Rows are points. The points of each table are mixes of a few directions, plus a little noise. How many directions does each table use, and how many do they share? Where both have some left over, give the other angles between the two spaces (their principal angles), to ten degrees, smallest first.
In the rows, zero is written as 128.

First (7 x 2):
[[130 172]
 [128 135]
 [122   8]
 [129 143]
 [130 178]
 [130 161]
 [127  99]]
Second (4 x 2):
[[ 80  77]
 [114 113]
 [184 188]
 [133 134]]
Directions: first 1, second 1, shared 0; angles 40

First (9 x 6):
[[124 120 128 113 134 129]
 [106  85 127  43 157 135]
 [130 132 128 136 125 127]
 [102  77 127  27 163 136]
 [142 155 129 181 110 124]
 [159 189 129 249  86 118]
 [150 171 129 214  98 121]
 [115 103 127  78 145 132]
 [124 119 128 110 134 130]]
Second (8 x 6):
[[149 124 112 111 131 119]
 [122 149 145 207 147 154]
 [130  97 107  13  98  92]
 [133 159 144 242 160 163]
 [148 136 120 154 142 132]
 [112 116 132  87 111 118]
 [159 133 111 144 143 127]
 [ 70 109 154  65  90 119]]
Directions: first 1, second 2, shared 0; angles 40

First (8 x 11):
[[178 122 113  70  98 115 130 143 152 172 208]
 [ 56  67 199 133 116 139 155  91 138 163 144]
 [157 152  96  90 120  97  69 172 154 112 140]
 [ 56  60 207 164 124 165 205  61 112 173 137]
 [193 206  51 178 168 142 134 142  80  66  56]
 [160 172  83 127 141 113  88 161 127  88  98]
 [140 155 105 156 146 135 130 129 108  99  89]
 [ 85  90 169 106 111 117 113 124 155 150 153]]
Second (9 x 11):
[[122 125 133 135 130 132 135 122 124 128 123]
 [122 105 138  27  84  67  29 188 208 151 204]
 [ 75  86 175 106 111 115 106 126 158 148 148]
 [106 112 147 129 125 128 129 121 133 134 129]
 [109 124 142 180 147 159 179  91  93 123  91]
 [187 178  75 174 156 156 173 117  78 102  89]
 [227 201  42 139 147 135 138 151  96  98 112]
 [ 55  67 193  81  97  99  81 136 182 158 169]
 [150 154 106 183 154 161 182 101  80 110  86]]
Directions: first 3, second 2, shared 2

First (8 x 14):
[[ 89 237 133 171 183 110 143  32 106 128 187 124 100  85]
 [114 123 141 189 160 121 126 130  82 163 153  91 119 132]
 [136  17  93 143 182 112 122 240  95 148 142 103  88 167]
 [ 18  80 137 104  95 137 173  70 126 114 123 100 189  78]
 [187 166 122 141  96 138 109 127 150 178 154 132  97 128]
 [155 107 128  80  88 125 129  89 121  48  85 167 170 116]
 [194 156 151 108 113 147  91 206 177 128  62 158 132 194]
 [131 138 119  88 107 135 130 130 167 117 117 149 129 125]]
Second (10 x 14):
[[163 140 154 135 110 128 104 155 139 120  63 150 152 159]
 [116 126  90 135 169 101 134 110 130 102 184 114 118 108]
 [ 89 150 156  65 112 220 171 148 130 212 184 104  59 139]
 [146 110  72  83 116 131 130 154 192 143 196 120  99 118]
 [ 84 176 177 120 180 170 153 119  80 119 133 116 110 152]
 [160 108  88 143 120  83 106 124 156 101 130 136 150 112]
 [ 93  54 158  47  91 156 145 167 134  58  24 156 193 157]
 [135 172 189 181 126 140 117 117  78 163  74 134 129 147]
 [ 94  72  85 225 214  41 121 142  73 140 146 110 104 102]
 [199 173 112 145  44 110 101  44 167 123 147 139 167  85]]
Directions: first 6, second 6, shared 4; angles 40, 60

First (8 x 24):
[[149 147 145 112 150  89 155 154 114 131 115 152 112 141 145 121 148  41
  172 125 116 128 152 189]
 [101 114 123 119 151 119 114 114 144 142 121 122 131 128 142 138 132 121
  125 130 133 131 156 130]
 [166 139 147  73  64  68 116 143 126 103 111 130 107  95 134 133 104 127
  168  88 119  85 116 118]
 [141 130 132 113  98 116 121 130 128 117 125 124 124 113 124 130 115 147
  133 114 127 112 115 111]
 [ 57 102 104 172 225 174 126  99 149 171 136 123 151 164 141 135 161 111
   88 171 142 177 178 147]
 [117 124 109 185 137 203 135 117 120 128 155 119 149 143  99 118 129 186
   78 156 137 155  93  98]
 [168 147 142 115  92 110 141 149 111 108 126 138 117 120 120 119 121 118
  152 114 118 111 104 134]
 [125 121 121 134 109 145 117 119 131 122 135 117 134 119 117 130 116 171
  109 126 133 125 111  97]]
Second (11 x 24):
[[139 129 104 130 156 112 128 119  93 113  98 125 150 113 165 115 145  99
  108 111 139  88 142 157]
 [136 121 125 134 148 119 125 152 124 141  95 107 122 100 130 134 126 118
  121 154 134  97 132 166]
 [127 141  97 118 104 147 115 124 162 117 209  62 106 171  33 118  89 249
  148 160 102 149  91 117]
 [144  78 128 113 109 156 121 125  60 118  84 140 209 151 136 136 157  68
  184 162 158  86 186  91]
 [126 138 121 128 128 126 127 127 143 127 149 113 113 132 111 124 117 158
  122 128 119 136 113 134]
 [118 132 150 130 115 132 133 127 149 136 141 150 112 131 129 135 125 125
  129 118 123 160 120 108]
 [112 159 137 133 134 108 147  78 122 101 142 206 131 133 211 108 156  75
   86  25 127 168 128  98]
 [131 110 128 119 105 150 121 130 122 127 141 114 147 153  91 134 123 147
  164 160 130 129 136 102]
 [123 126 154 135 127 126 130 152 154 154 115 134 100 107 124 144 120 120
  127 145 125 142 120 137]
 [132 135 121 135 149 114 128 140 132 134 112 113 113 104 136 126 125 129
  107 131 127 111 121 163]
 [121 137 144 135 133 119 133 135 147 140 123 142 105 112 141 133 126 120
  113 117 124 143 118 136]]
Directions: first 3, second 4, shared 0; angles 50, 90, 90

First (9 x 32):
[[149 159 157 131 118 130 179 130 178 125 114 118  98 162 147 122 133 134
  142 131  93 113  79 148 117 110 164 154 133 155 172 101]
 [ 78  95 115  97 246  87  46 138  88 129  91 145 168  32  25 116  86 135
  125 146 195 202 175 118 118 132  90  58 113  73  70  87]
 [121 124 154 110 213 111 125 127 165 119  97 138 131  73  88 100  87 156
  136 162 128 160 117 139 125 113 158 108 138 111 108  64]
 [131 112  91 145  50 150 111 122  77 135 172 127 139 158 170 150 160 107
  112 102 137  98 162 107 145 151  94 141 123 132 115 202]
 [109 177 148 110 169  81 146 165 143 140  61 103  98 163  54 148 145  99
  155 102 148 166  75 153  72 106 113 111  92 141 206  76]
 [131  87  75 151  36 165  89 110  54 134 199 137 159 141 189 146 156 112
   98 108 142  89 195  94 165 164  84 138 131 120  81 229]
 [116 120 110 127 123 123 105 132  97 133 132 128 139 125 115 138 136 116
  123 116 149 134 148 119 126 137 101 116 118 120 120 147]
 [131 118 126 130 126 136 124 120 127 126 140 134 135 116 140 122 121 136
  122 136 124 124 139 123 139 131 132 129 137 123 111 134]
 [188 160 176 150  69 168 230 107 224 113 148 124  84 183 226 107 130 157
  137 150  37  65  61 151 145 107 216 197 164 179 170 110]]
Second (10 x 32):
[[134 128 152 153 106 142 128 139 106 111 106 102 181 203 134 123 189  91
  144 169 104  78  84 102 106 114 127 116 177 160 114 109]
 [103  78 154 112 102 138 143 118 108  75  91  98 189 204 172 125 166 102
  127 158 131 108 116 104  88  92 129 121 140 145 128  78]
 [124 165 137 151 115 121 134 149 142 128 123 128  71 138 118 141 121 157
  147 116 118 152 128 153 135 116 117 125 118 143 174 136]
 [107 157 156 144  97 119 129 146 138 130 133 124  39 118 136 145  93 198
  150  93 116 182 144 172 145 103 109 155  83 128 209 145]
 [118 109 158 137 100 140 132 131 105  98 102  99 176 200 152 125 174 105
  139 160 113  96  99 108 102 102 126 125 156 151 129 100]
 [175 147  24  97 229 111 132 110 176 168 155 196 130  22  61 121  89  77
   84 115 179 130 165 118 148 205 155  73 140 101  35 149]
 [101  69  85  59 164 113 160  96 157  79 105 152 139 106 153 132  88 115
   87 112 192 172 186 127 100 121 141  97  86 107 115  81]
 [150 184 143 169 117 128  98 148 122 190 170 132  71  77  96 129 110 171
  150 105  92 132 114 152 174 150 118 165 123 118 149 190]
 [142  57  98  80 166 140 119  85 106 129 136 133 249 106 140 100 145  56
   86 156 154  75 128  73 112 159 154 123 155 100  23 109]
 [127 187 173 177  85 127 105 159 121 171 158 117  36 105 117 139 105 206
  167  95  82 157 116 172 170 119 105 179 101 128 204 182]]
Directions: first 3, second 4, shared 0; angles 40, 60, 90

First (8 x 32):
[[141 148  90 103 173 147 104 132 133 156 124 132 159 117 101 105 148 106
  112 147 107 102 114  80  64 160 148 100 106 123 171 123]
 [151 146 128 133 123 149 117 121 154 115 153 120 135 151 133 139 107 112
  101 105 152 109 164 155 136 136 105 124 145 141 123 120]
 [117 158 100 135 148  83 130 162 167 136 140 110 179 116 109 104 181 119
  110 137 131 139 119  73 113  95 131  89 118 134 160 122]
 [114 167 126 122 144 109 139 149 149 147 171  86 103 108 123  67 146 181
  126 166  93 174 125 112 112  83 137 121 152  99 144 142]
 [125 150 156  96 115 212 160  85 133 141 131 152  80 105 152 136  49 145
  175 124 106  90 149 168 106 155 122 160 132 104 122 126]
 [132  96 132 138 131 101 118 119  81 113 109 131 104 148 120 150 155 148
  120 120 138 158  93 131 147 120 132 143 148 125 115 158]
 [109 110 126 159 114  56 142 149 130 104 105 131 164 136 121 160 185 121
  123 105 165 155 100 101 170  81 121 116 129 149 123 135]
 [137  50 167 138  76 166 116 106  77 112  91 162 101 144 163 163  54  90
  158 119 132  97 162 204 174 194 130 170  94 151  66  97]]
Second (10 x 32):
[[130 127 128 126 130 133 126 124 124 128 127 130 124 130 127 130 126 129
  127 127 128 127 127 130 126 132 128 130 130 127 128 130]
 [108 134 126 144 115  88 141 161 159 129 135 115 160 114 131 110 148 120
  132 138 129 141 137 108 145  98 129 110 109 139 129 108]
 [135 126 128 123 132 141 124 117 118 128 126 132 118 132 127 134 122 131
  127 125 128 124 125 134 123 137 128 134 134 125 127 134]
 [108 134 126 144 115  88 141 161 159 128 134 115 160 114 131 110 148 120
  132 138 129 141 137 109 145  98 129 110 109 139 129 108]
 [189 110 133  79 166 249  89  28  34 127 109 168  31 170 117 183  68 153
  115  97 125  89 101 187  77 218 126 183 185  96 124 188]
 [107 134 126 145 115  85 142 163 161 129 135 114 162 113 132 109 149 119
  133 139 129 142 138 108 146  97 129 108 108 139 130 107]
 [185 111 133  82 163 240  92  35  40 127 110 165  38 167 118 179  72 151
  116 100 125  91 103 183  81 211 126 179 181  98 124 184]
 [ 97 137 126 153 108  66 148 179 176 129 138 108 178 107 133 100 159 115
  135 144 129 148 142  98 154  82 129 100  99 144 130  97]
 [100 136 126 150 111  73 146 173 170 129 137 110 172 109 133 103 155 117
  134 142 129 146 140 101 151  88 129 103 103 142 130 101]
 [122 130 128 133 124 116 132 138 137 128 130 124 137 124 129 123 134 126
  129 131 128 132 131 122 133 119 128 123 123 131 128 122]]
Directions: first 6, second 1, shared 1
